Each row is a point. Any point is a mix of the corners, with weights that add up to 1. It lies inside the corners' shape when no weight is negative. Say inside or outside, and name the corners with a negative weight.
In the rows, zero is written as 128.

Corners:
(1): [125 173]
(2): [167  89]
(3): [122 154]
Points:
[152 124] => outside (3)
[117 179] => outside (2)
[147 128] => inside
[124 153] => inside
[124 153] => inside
[116 179] => outside (2)
[161  98] => inside
[132 158] => inside

Corners:
(1): [205  74 137 139 138 173 129 139]
(2): [145  98 151 178 162 159 173 149]
(3): [114 178 115  94 155 101 107 141]
(4): [120 191 168  96 136 158 109  93]
(5): [116 127 103 100 145 148 122  82]
(6): [ 87 187 101  81  93 160 155 132]
(7): [ 68 144 147  70  86 136  95 122]
(8): [107 184 123 109  95 119 161 108]
(9): [163  73 119 194 135 172 127 150]
Points:
[121 142 122 102 136 142 109 116] => outside (2, 8)
[126 153 142 101 102 163 151 126] => outside (3, 5, 9)
[119 127 116 110 126 147 131 119] => outside (4)
[100 154 119  93 103 131 124 117] => outside (2, 4)
[134 130 125 120 123 157 138 115] => outside (3)
[106 144 133 119 122 143 135 126] => outside (1)
[110 142 106  88  94 143 125 130] => outside (2, 4)

Corners:
(1): [146 218 127  49 178 125 168 126  91 114 135  64 139 166]
(2): [148 123 130 155 135 142  81 162 151 161 153 154 142 124]
(3): [118 148  94  97 139 163 171  75 144 140 168  47 139 109]
(4): [ 99  83 105  98 141 167 123 105 117  84 132 145 130 125]
(5): [109  75 131  95 127 104 120 113 177 102 130 119 149 102]
(6): [127 124 167  95 155 136 153  78 100 130 133 109 166 137]
(7): [105 148 114  46 144 158 180 113 120 134 188  96 122  89]
(8): [137 106 140 155 107  98  80 119 102 133 152 166 141 110]
(9): [115 161 131  74 147 131 149 100 162 110 111 140 167 136]
(10): [ 57  91  99 114 138 139 119 142 156  96 124 124 167 102]
(11): [ 98  79 111 105 110 162 153 143 143  97 119 153 152 130]
(12): [ 87 136 146  60 147 147 198 106 130 114 123 110 110 111]
(13): [ 70 146 156  74 138 132 150 124 152  98 155 119 145 153]
(14): [130 103 138 112 110 161 116  99 149  82 131 128 156  92]
(15): [172 154 158 187 178 103 138 165 120 124 149 209 166 142]
Points:
[111 108 137 112 131 136 128 131 129 100 128 139 151 132] => outside (3, 7, 9)
[112 130 128  91 145 145 147 115 140 110 132 122 150 126] => outside (8)
[122 112 131 123 123 126 120 123 124 118 141 148 146 119] => inside
[118 134 131 105 146 135 141 126 132 124 143 128 146 127] => outside (14)

Corners:
(1): [100 140 175 168 103 111 128 115 124 195 102 185 119 161  99 182 105  78
 164 173]
(2): [166 172 136 124  86 133 164 164 123  96 116 114 119 122 147 150 117 187
 107 120]
(3): [130 108 152 175  89 161 136 142 132  87 141 122  80  93  91 110 150 183
  99 119]
(4): [107  96 115 140 126  72 143 107 110 172  98 109 170 112 168  57 133 155
 138 102]
(5): [ 88 160 189 136 166 167 146 118 150 124 139  99 134 127 151 135 109 108
 119 100]
(6): [136 152 176 171 139 194 132 170 137  94 171 120  70  72  87  98 167  75
 114 135]
(7): [150 158 169 182 151 154 113 120 135 103 141 108 113 148 114 105 116 165
 139  89]
(8): [179 142 165 129 116 106 163 151 149  88  99 117 129 143 146 131 144 179
 161 100]
(9): [103 102 149 124 166  98 137 132 120 215  63 179 169 137 113 123 105 143
 117 182]
(10): [171 156 130 132 123 118 120 161 143 143 159 178  80 127  97 106 135 130
 139 117]
(11): [133 147 124 157 127  80 101 160 173 143 140 205 141 158 140 163 139  90
 163 142]
(12): [123 165 183 166  73 112 122 145 137 157 101 154  81  90 121 156 129 169
 173 126]
(13): [149  95 164 120 157 161 127 146  90 109 183 150 127 152 109 180 100  79
 135 161]
(14): [114  87 114 134 135 140 174 108  99 105 135 103 118 109 102  87 129 166
 134 127]
(15): [146 114 130 139 142 130 122 198 127 151 161 145 107 181  81 167  95  80
 131 141]
(16): [132 147 171 180 121 176 116 116 167 147 131  86 110 121 147 123  92 110
 125  97]
(17): [136 106 145 150 175 192 116 132 124 107 104  71 103  83  86  73 123  99
 106  79]
(18): [127  84  91 121 191  80 147 147 115 194 133 157 141 164 139 165 138  68
 114 157]
(19): [153 168 114 127 139 162 135 151 141 169 124 138 150 131  92 153 109 114
 123  99]
(20): [146 106 106 126 153 137 102 106 147 119 128  79 136 152 119  78 144 155
 122 106]
(21): [179 142 106 121 150  72 117 103 169 166 128 125 186 162 111 118  82  91
 151 100]
Points:
[146 138 156 149 128 147 125 128 133 118 122 124 126 128 112 129 119 146
 136 123] => outside (4, 5, 10, 15, 18)
[148 137 146 145 135 146 123 142 149 127 137 114 127 123 123 109 121 113
 124 108] => outside (1, 7, 12, 14, 18)
[137 134 138 137 115  92 138 126 132 139 125 146 131 143 134 142 126 144
 150 128] => outside (6, 9, 15, 16, 17, 19)
[135 140 150 155 122 153 124 126 135 118 140 115 111 107 116 109 128 129
 132 107] => outside (8, 9, 15, 18)
[129 126 136 142 146 112 136 144 131 161 119 153 127 130 111 128 129 116
 134 132] => outside (2, 13, 16, 20)

Corners:
(1): [162  75  95  52 102  98 101 112 212  67 120 139  94 121 155 127 132 116
 111 148]
(2): [126 114 179 124  88  99 122 129  86 130 125 111 129 124 109 120  93 184
 129  56]
(3): [ 93 100 143  98 132 169 106  99 162 126 124  95 139 185 157 138 142 140
 111 140]
(4): [122  93  93  87 138 142 130 161 244  81 186 167  72 117 184 161 152 157
 145 140]
(5): [132 105 131 157 108  97 121 198  94  73 101 131 161 133  97  95 102 161
 127  85]
(6): [135 142 145 137 110 114 167 164 100  80 158  81 126 140 107 105  84 115
 121  95]
(7): [121 105 114  76 107 130 101 126 169  89  93 118 116 151 144 169 121 144
 138 142]
(8): [112 144 143  66  64 113  91 143 142 107 131 120 135  98 130 112  82 125
 146  39]
(9): [117 130 144  99 144 152  83  69 113 171 137 106 172 123 122 136 135 124
 155 188]
(10): [ 98 122 149 153 178 141 150 116 132 114 103 139 136  81 152 104 113 151
 146 198]
(11): [ 83 121 144 149 165 197 102 124 130  96 118 153 121 163 100 127 119  95
 163 175]
(12): [ 95 110 139 114  91  81 113 110 183  62 174 136  91 159 173 121 118 139
 101 158]
(13): [126 152 133 168 106 137 119  99 138 147 174 145 124 139 162 107  96 156
 135 120]
(14): [ 94 163 122 119 159 144 163 117 141 160 149 163 125 102 148 126 122 115
 145 132]
(15): [ 88 114 115 125 163 197 150 141  98 140 120 159 137  79 144 125 106 107
 160 170]
(16): [175 103 167 123 131  77 155 197 139 105 131 109 143 110 120 132  53 129
  86 137]
(17): [107 147 157 108 151 179 123 139  98 139 106 140 126 118 140 121 143  95
 167 167]
(18): [133 115 161 141 110 118 141 139 143  49 132 122 166 123 130 131 104 147
  75  83]
(19): [107 136 121 151 177 141 110 128  96 136 133 109 102 110 130 118 119 106
 140 166]
(20): [135 163 147  96 111 150 169 185 150 117 161  95 116 128 101 133 107 133
  62 105]
(21): [124 121 159 187  55 105 141 170 148 118 151 110 116 163 111 133 108 141
 109  79]
Points:
[116 127 137 119 125 136 128 128 143 116 141 128 120 128 137 129 113 129
 131 132] => outside (5)
[116 107 123 128 128 124 119 138 169  91 133 141 117 129 148 133 111 133
 124 142] => outside (2, 6, 9, 17, 20)
[111 128 133 124 124 140 127 126 140 114 139 135 128 125 141 124 116 134
 131 128] => outside (16)
[109 129 142 122 121 135 124 125 130 110 130 125 126 132 132 120 116 130
 127 133] => outside (4, 16)

Corners:
(1): [144 147 195  52 159  90 110 121 112 141  93 150  80 162 114  94 116 139
 181 131]
(2): [130  97 125  91 194  97  92 141  92 148  98 179  87 140 122 154 144 101
 158 130]
(3): [ 88 113 109 117  98 117 156 130 170  87 198  85 129 102 135  88 114 120
  81 112]
(4): [ 69  69 141 118 121 144 117 157 179 109  93 115  97 104 128 112 101 115
 128 104]
(5): [164 134 155 100 134 142  96 121  93 136 118 193 152 133 133 150 149 178
  96 137]
(6): [124 117 113 101 140 129 194 116 192  95 138  66 135 124 103  83 161 154
 113  97]
(7): [107 124 147 104 140 110  72 135 168 125 124 115 120 181 112  81 194 166
 155 102]
(8): [142 146 173 143 161 133  74 161  60 163 110 185  95 126 120 134 128 179
 130 130]
(9): [130 120 108  98 122 162 163 139 170 115 123 119 117 104 155 100 143  79
 108 139]
(10): [136 120 179  71 154 138  86 117 117 175 151 153 101 184 116 137 103 124
 125  94]
(11): [126  79  93 135 146 170 150 161 132  41 189 121 100 144 115 131 126 123
 132 136]
(12): [126 103  76  89 110 151 143 147 195 129 157  94 146 106 153  85 137 139
 142 121]
(13): [164 138 166  91 202  88 106 149 147 106  52 126 133 136 168 168 138 131
 104 196]
(14): [181 160 133  68 154 125 118  95  76 127 113 150  75 131 134 186 143 168
  87 113]
(15): [169 143 132 155 105 110  44  96 108 176  98 139 131 156 127  99 107 127
 130 132]
(16): [112  73  98 117 104 141 126 172 141 122  93  87 146 182 149  71 132  98
 142 146]
(17): [124 160 130 112 161 128 105 122 110  98 174 113 144 118 140 116 153 138
 181  89]
(18): [127 172 149 174  99  95 126 105 113 136 145 175 109 168 180 123  62 148
  91 120]
(19): [ 97 129  79 129  97 141 150 156 137 107 121 124 113 136 102 130  98 100
 127 140]
(20): [111 123 142 113 109 121 196 110 146 111 190  89  77 121  98 140 138 129
 171 109]
(21): [ 61  52  59 100 137 186 112 113 159 134 129 110 125 122 132 111 117  95
  96 151]
Points:
[128 116 108 127 122 123 150 137 141 111 136 110 104 118 131 126 122 121
 118 128] => outside (1, 5, 7, 10, 17, 21)
[130 122 127 115 137 128 113 134 134 125 123 125 124 138 137 121 132 132
 126 130] => outside (1)
[131 130 152 121 129 123 112 140 130 132 124 131 120 152 124 108 122 147
 147 121] => outside (2, 3, 9, 14, 21)
[126 119 132 113 135 132 114 138 128 122 133 133 116 141 129 116 133 139
 125 124] => inside
[137 129 139 121 135 131 105 127 114 122 143 139 115 148 131 116 133 145
 114 100] => outside (1, 12, 13, 19, 20, 21)
[137 126 143 111 144 126 102 128 121 136 118 142 112 143 133 121 131 140
 133 126] => outside (3, 19)

Corners:
(1): [ 98 159 114 148 111 121 140 113 186 115 144 126 164 112 122 125 130 147
 147 168]
(2): [134 107  95 163 124 117  88 109 175 116 141 129  54  85 124 152 120 115
 125 152]
(3): [161 125  93 125  80 158 114 185 122 204 181 125 137  88 178 183  95 110
  87  94]
(4): [103 131 161 131  96  96  96 100 128 114 140  94 161 168 141 116 133 153
 111 184]
(5): [130 128 110 140 179 123 104 147 112  98 126  76  95 153 144 111 129 111
 128  90]
(6): [ 94  79 138 112 153 101 104 147 130 107 131  83 183 157 113 125 172 108
 128 178]
(7): [161 114 138 142 110  84 126  83 102 118 124 145 140 117 130 126 115 110
 164 166]
(8): [163 103 106 174 111 118 101 101 124 163 157 163 172 106 159 154 122 159
  79 105]
(9): [149  83  92 126 125 140  99 122 158 184 155 167 151 162 204 152 116 128
  70 134]
(10): [150 126 107 100 129 102 103 182 103  66  80 121 111 146 140 157 124 166
 173 164]
(11): [130  94 115 108 159  67 124 139 100 122 149  96 131 125 162 141 139 147
 143 179]
(12): [150 169 113 124 145  96  67 103 207 136 150  82  70 107 121  88 164 140
 109 103]
(13): [136 115 125  90 107 190 145 107 101 146 176 135 172 116 146 183 120 135
  91  99]
(14): [ 99 131 116 133 115  60 102  94 163 175 128  80 105  71 105  84 125 141
 169  99]
(15): [125 116  99  83  96 120 153 154 129 154 159 142 134 117 148 146 145 134
  69  87]
(16): [143 142  47 137 109 118 127 133 134 221 149 136 182 134 171 207 109  84
  75  58]
(17): [129 102 117 111 119  85 120 170 125 120 151 108  93 155 141 140 173 160
 170 145]
(18): [139 128 106 138  93 171 151 100 126 192 131 117 175 124 167 149 141 145
  59 117]
(19): [146 133 154 119 108 113 153 147 109 204 143 148 140 106 143 176 110 150
 107 100]
(20): [154 139  88 156 152  81  78  99 163 150 133  88  75 137  97  77 106 151
 118 119]
(21): [149  79 135 148 126  64 124  96 176 113 135  84 102 106 123 113 106 129
 141 138]
Points:
[126 100 126 117 151  70 103 145 129  98 120  95 108 142 135 126 141 123
 154 151] => outside (1, 3, 8, 13, 18, 20)
[132 120 117 126 122 109 116 129 133 144 140 112 139 130 141 136 133 138
 119 129] => outside (2)
[135 116 111 121 124 112 123 131 137 149 145 119 139 127 145 139 133 134
 115 122] => outside (2, 4)
[139 117 110 134 122 111 112 126 140 151 144 115 132 124 145 141 122 130
 118 128] => outside (15)
[136 113 120 126 120 100 120 134 132 135 143 115 120 130 139 138 138 141
 137 134] => inside
[132 117 121 119 116 120 126 133 127 147 146 117 150 124 149 149 132 133
 114 126] => outside (2, 20)
